Rows are points. Each copy is the shape, with its points in the same order, turned, moved and blurred by noise. Is it also mirrored, or only turned?

Shape (7 x 2):
[[ 8.4 -2.0]
 [ 2.1  1.8]
 [ 1.1  3.3]
 [-1.8 -1.9]
 [-1.3 -4.5]
 [ 3.2  6.1]
 [ 0.2  0.1]]
Copy 1 (7 x 2):
[[-10.2  -1.3]
 [ -2.8   1.1]
 [ -0.2   3.2]
 [ -0.7  -3.0]
 [ -0.9  -5.4]
 [ -3.1   5.6]
 [ -1.8  -0.8]]
Copy 1 is: mirrored
Copy 2 (7 x 2):
[[ 8.3 -0.9]
 [ 1.5 -1.5]
 [-0.1 -2.0]
 [-1.3  3.2]
 [ 0.2  5.9]
 [ 0.1 -5.5]
 [ 0.6  0.9]]
Copy 2 is: mirrored
Copy 3 (7 x 2):
[[ 7.0 -4.1]
 [ 1.7  1.0]
 [ 1.0  2.7]
 [-3.1 -2.1]
 [-2.9 -4.5]
 [ 3.6  4.9]
 [-0.5 -0.3]]
Copy 3 is: only turned
Copy 4 (7 x 2):
[[ 7.3 -1.8]
 [ 0.6  0.2]
 [-1.4  0.3]
 [-2.4 -4.9]
 [-2.0 -7.2]
 [ 0.8  3.1]
 [-1.2 -2.4]]
Copy 4 is: only turned

Shape (9 x 3):
[[ 0.2 -1.8 -2.2]
 [-0.8 -0.6  3.5]
 [ 0.2 -0.4 -3.0]
 [-7.7 -4.4  1.1]
 [-4.1 -1.7  3.0]
 [-0.8  3.0 -5.0]
 [-7.3 -4.5 -4.6]
 [-0.4  0.4  2.4]
 [ 0.3  6.5  2.2]]
Copy 1 (9 x 3):
[[-1.0 -0.1 -1.7]
 [ 0.2  2.8  3.8]
 [-0.6 -1.7 -1.9]
 [-8.1  0.4  4.0]
 [-3.2  1.7  4.6]
 [ 0.6 -5.4 -0.5]
 [-8.7 -3.2  0.1]
 [ 1.0  1.7  2.5]
 [ 5.1 -1.9  4.5]]
Copy 1 is: mirrored
Copy 2 (9 x 3):
[[-4.1  1.2  0.0]
 [ 1.0 -2.0 -0.1]
 [-4.1  2.3 -1.2]
 [-5.5 -7.5 -2.9]
 [-1.0 -4.4 -1.5]
 [-4.1  4.8 -5.4]
 [-9.7 -3.8 -3.6]
 [ 0.8 -0.2 -0.9]
 [ 3.9  2.8 -5.1]]
Copy 2 is: mirrored
Copy 3 (9 x 3):
[[ 2.1 -0.4 -0.9]
 [-0.3 -2.4  5.0]
 [ 0.8 -0.2 -1.2]
 [-3.9 -6.9  0.4]
 [-2.7 -4.3  2.8]
 [-1.9  2.9 -3.4]
 [-3.7 -5.6 -6.4]
 [-0.8 -0.9  4.6]
 [-2.9  3.6  4.4]]
Copy 3 is: only turned
Copy 4 (9 x 3):
[[ 0.0 -2.7 -1.2]
 [ 1.8  0.0  3.9]
 [ 0.1 -1.9 -2.2]
 [-6.2 -3.2  4.3]
 [-1.5 -0.8  3.9]
 [-1.2  0.2 -5.9]
 [-7.8 -4.8 -1.0]
 [ 1.3  0.4  1.9]
 [ 2.6  6.0 -1.2]]
Copy 4 is: only turned

Shape (12 x 6):
[[-4.4 -0.9 -0.2 -1.5  3.9 -6.1]
 [-0.6 -2.1 -2.5 -2.9  4.3  0.6]
 [-2.1  0.7  2.1  2.1  3.8 -4.6]
 [ 2.6 -5.5 -3.8 -0.9 -2.1  0.2]
 [ 2.6  3.6 -4.6  3.9  3.5 -1.4]
 [-3.9 -3.8 -0.2 -2.3 -5.2  5.3]
 [-1.4 -2.5 -0.6  4.5  1.6 -2.1]
 [-0.8 -5.8  2.2 -4.4 -3.0 -0.7]
 [ 5.8 -3.0  4.0 -3.9  4.2  0.9]
 [ 4.5  3.1  2.4  5.7  4.2 -0.7]
 [ 6.9  2.4  0.5  7.1 -4.4  2.0]
 [-2.0  0.5  2.5 -0.6 -5.8  1.4]]
Copy 1 (12 x 6):
[[-3.0 -4.5 -1.0 -4.3  0.1 -2.5]
 [ 0.6 -2.2 -2.8 -4.0  5.6  1.2]
 [-2.3 -2.2 -0.4 -0.7  1.1 -4.4]
 [ 6.7 -0.8 -2.8 -2.4  0.9  4.4]
 [ 4.0  3.1 -7.3 -2.0  2.7 -4.6]
 [-0.8  2.4 -1.5 -1.0  0.6  9.8]
 [ 0.9 -2.7 -4.0  1.9  0.4 -1.1]
 [ 1.0 -2.1  2.4 -2.8  0.2  6.9]
 [ 5.4 -2.1  3.8 -1.5  8.4  0.4]
 [ 3.0  2.7 -0.8  2.5  4.3 -6.8]
 [ 7.2  7.5 -1.0  5.3  0.7 -1.6]
 [-0.7  5.2  1.3  0.5 -1.1  4.8]]
Copy 1 is: only turned
Copy 2 (12 x 6):
[[-5.0 -1.3 -6.5  3.2  0.4 -0.7]
 [-0.9 -3.0 -3.0  0.8  2.6  4.5]
 [-2.7  2.6 -3.7  4.0  1.4 -2.2]
 [ 4.4 -4.7 -1.8  1.3 -2.8  2.7]
 [ 2.8  5.7 -5.4  1.3 -0.3  3.5]
 [-1.5 -5.5  5.0  1.5 -5.3  4.2]
 [ 1.1  0.5 -2.1  6.0 -1.2  0.1]
 [-0.5 -7.6  1.0  0.5 -1.9 -1.5]
 [ 3.1 -3.0  0.8 -2.4  6.6 -1.0]
 [ 3.6  7.0 -0.9  2.0  2.6 -1.3]
 [ 8.3  5.6  2.7  0.1 -4.6 -0.3]
 [-1.9 -1.0  4.1 -0.3 -5.4 -0.5]]
Copy 2 is: only turned
Copy 3 (12 x 6):
[[-0.9 -1.3 -1.1 -3.6  3.3 -5.6]
 [ 0.8 -2.2  1.3 -5.3  1.5  1.6]
 [ 1.8 -0.4 -1.6  0.6  2.8 -4.2]
 [ 1.2 -4.2 -0.3 -4.4 -5.9  1.9]
 [ 3.4  1.3 -6.3 -1.5  1.5  3.3]
 [-5.8 -6.3  3.9  0.1 -4.3  3.6]
 [ 2.3 -4.3 -3.2  0.4 -0.1 -1.4]
 [-1.9 -3.8  4.9 -2.4 -5.2 -2.4]
 [ 5.9  0.5  7.2 -2.5 -1.6  0.6]
 [ 6.9  1.8 -2.4  3.6  1.7  1.6]
 [ 4.1  1.1 -3.7  5.8 -6.2  5.7]
 [-4.8 -1.0  1.7  3.2 -4.1  1.2]]
Copy 3 is: only turned

Shape (14 x 9):
[[ 0.2 -1.0  2.5 -4.9  2.0 -2.7 -6.8 -1.5 -2.8]
 [ 1.7  3.6  5.4  3.1  6.5 -2.6 -0.8 -4.5  4.1]
 [ 3.0  1.8 -6.6 -3.0 -1.0 -3.6 -7.1 -6.2 -4.7]
 [ 0.5 -4.4  5.0  4.6  1.8  3.7 -1.6 -2.2 -4.8]
 [-4.1  2.4  5.4  2.5 -0.4  4.5  3.4 -4.0  2.9]
 [ 0.8  0.6 -2.4 -0.4 -2.6  3.1 -1.5 -0.7  2.3]
 [-6.5  0.8 -0.7  2.7  3.8 -2.1 -3.4  1.8  4.1]
 [ 4.1 -2.1 -2.2  3.6 -1.8 -2.9 -2.9  4.3  1.0]
 [ 1.3  7.7 -5.4 -3.7  5.1  2.3 -0.1 -4.8  4.4]
 [ 0.7 -3.5 -4.0 -1.3 -0.4 -1.4  2.0 -1.6 -4.0]
 [ 0.6 -2.9 -5.0 -2.3  6.3 -0.7  3.5  1.0  0.3]
 [-3.4 -2.5  2.0 -0.7  5.9 -1.8 -0.2 -2.8  3.0]
 [ 3.2 -4.0 -6.3 -3.4 -2.4 -1.0 -3.7 -0.7  2.6]
 [-1.9  3.5  3.5 -2.0  4.3  0.6  2.4 -3.6  0.2]]
Copy 1 (14 x 9):
[[ 1.6 -1.2  5.2 -1.1  2.2 -3.6 -5.2  2.4 -6.7]
 [ 0.2  7.2  4.3  4.6  5.7 -2.7 -3.4 -3.3  2.3]
 [ 3.4  0.5 -3.6 -4.1  0.6 -0.2 -6.7 -2.7 -9.4]
 [-0.9 -1.9  2.8  8.4  1.1  3.0  0.2  0.9 -4.5]
 [-4.8  3.3  6.8  3.4 -1.7  3.1  1.0 -3.3  2.8]
 [-0.3 -0.5 -0.8 -1.5 -2.8  2.3 -0.9 -0.5  1.3]
 [-7.5  2.4 -0.1  3.0  1.0 -4.5 -7.4  1.0  1.5]
 [ 3.7 -0.1 -4.3  3.7 -2.6 -4.6 -2.5  3.3  0.4]
 [-2.6  6.2 -1.7 -7.5  5.2  1.9 -1.2 -4.2  0.5]
 [-1.7 -3.1 -2.1  0.3 -0.3 -1.7  1.4 -2.2 -5.3]
 [-4.4 -1.4 -3.4 -0.5  4.9 -4.1  2.2 -0.5 -1.2]
 [-5.0 -0.5  3.3  2.5  5.6 -4.5 -3.4 -2.0  0.1]
 [ 2.5 -5.3 -4.2 -4.3 -0.4 -2.5 -3.1 -0.8 -1.2]
 [-3.7  5.0  5.7 -0.2  3.4 -1.4  0.8 -3.4 -2.4]]
Copy 1 is: only turned
Copy 2 (14 x 9):
[[  1.7   0.2   2.3  -4.4   1.3  -4.3  -8.4  -0.2  -2.2]
 [  3.1   4.6   1.2   1.4   5.8  -4.2  -1.3  -5.6   4.1]
 [  3.1  -1.1  -6.7  -3.0  -4.7  -3.6 -10.5  -3.5  -1.6]
 [  2.0  -5.1   3.6   4.2   4.5  -1.1  -2.5  -2.1  -3.2]
 [ -3.1   3.0   3.5   2.2   3.1   3.6   2.0  -6.6  -0.3]
 [ -0.7   1.3  -1.5   0.6  -2.5   3.4  -3.2   0.6   0.8]
 [ -6.2   4.5  -1.0   1.9   3.3  -5.4  -1.8   2.2   1.8]
 [  3.6  -1.3  -0.8   2.6  -4.0  -2.6  -1.5   5.4   2.1]
 [  1.7   8.8  -7.9  -2.5   3.2   2.0  -5.0  -3.7   2.1]
 [  0.4  -4.6  -3.4  -3.4  -1.0  -0.3  -1.2   0.2  -2.1]
 [  0.6  -1.5  -7.2  -5.0   4.6  -0.5   0.5   2.8   1.1]
 [ -3.0   0.3   0.4  -2.3   6.4  -3.6  -1.3  -1.8   2.7]
 [  0.0  -2.1  -3.7  -3.1  -4.2   0.8  -6.7   3.5   3.9]
 [  0.7   4.4   0.3  -2.8   5.2  -0.4  -0.5  -4.6  -1.6]]
Copy 2 is: only turned
Copy 3 (14 x 9):
[[ -2.1   1.7   0.5  -2.0  -0.1  -4.5  -5.9  -4.2  -1.5]
 [ -0.4   5.3   5.0   2.4   6.0  -0.1   0.6  -0.8   4.6]
 [  0.1   4.2  -5.4   2.9  -0.4  -4.1  -3.1 -10.1  -6.2]
 [ -2.6  -4.0   7.5   2.9  -0.8   3.8  -2.6  -3.7  -2.5]
 [ -3.4   1.4   5.2   0.2  -1.3   4.5   6.2  -0.8   3.9]
 [  1.3  -0.6  -3.5   1.3  -2.7   2.7  -0.3  -3.6   1.9]
 [ -7.4   1.9  -3.1   3.9   3.4   2.0  -1.8   0.9   4.5]
 [  1.7  -3.6  -3.6   6.1  -1.7  -1.3  -4.4   1.2  -0.4]
 [  2.5   5.9  -6.4  -3.9   5.9   2.7   2.9  -4.0   1.2]
 [ -1.3  -4.5  -2.8   1.3   0.0  -3.2   1.7  -4.3  -4.4]
 [ -1.9  -4.3  -4.4  -1.3   6.0  -1.4   1.3  -0.5  -2.5]
 [ -5.1  -0.3   1.1   0.0   5.5  -1.1   0.2  -1.4   4.1]
 [  2.1  -5.0  -6.9   1.3  -0.9  -3.4  -3.7  -5.7   0.5]
 [ -2.6   2.5   2.3  -2.5   2.6   0.0   2.7  -0.8   0.0]]
Copy 3 is: only turned
Copy 4 (14 x 9):
[[-0.3 -0.2  3.0 -2.4  0.3 -3.7 -6.5 -4.6 -3.6]
 [-0.4 -1.3  3.9  2.5  7.8 -5.2 -0.5 -4.8  5.9]
 [ 1.5  6.9  1.6  1.8 -4.6 -4.9 -1.1 -7.3 -5.4]
 [-0.6 -6.7  1.0  5.0  1.6  3.6 -1.9 -3.7 -1.3]
 [-5.7 -1.2 -1.5  0.3  5.4  3.8  0.8 -3.5  6.3]
 [-0.9  3.8  2.7 -0.5 -0.9  2.8  0.6 -0.6  1.4]
 [-8.6  1.5  5.8  2.4  2.8 -3.3 -2.7  1.5  2.1]
 [ 2.7  1.5  4.2  4.0 -2.1 -1.7 -2.0  4.9  0.7]
 [-2.3  8.3  5.0 -3.1  5.2 -2.7  6.1 -5.3  0.6]
 [-1.2 -0.6 -1.0  0.1 -3.7 -2.0  2.9 -0.3 -3.7]
 [-2.7 -1.4  4.1 -2.3  0.6 -4.3  6.0  1.9 -3.1]
 [-5.8 -3.5  4.2 -1.4  2.3 -4.4  0.1 -2.8  2.2]
 [ 1.0  3.7  5.6 -2.3 -6.9 -1.4  0.5  0.0 -0.6]
 [-3.7 -0.3 -0.5 -2.1  6.7 -2.0  1.1 -4.3  1.3]]
Copy 4 is: mirrored
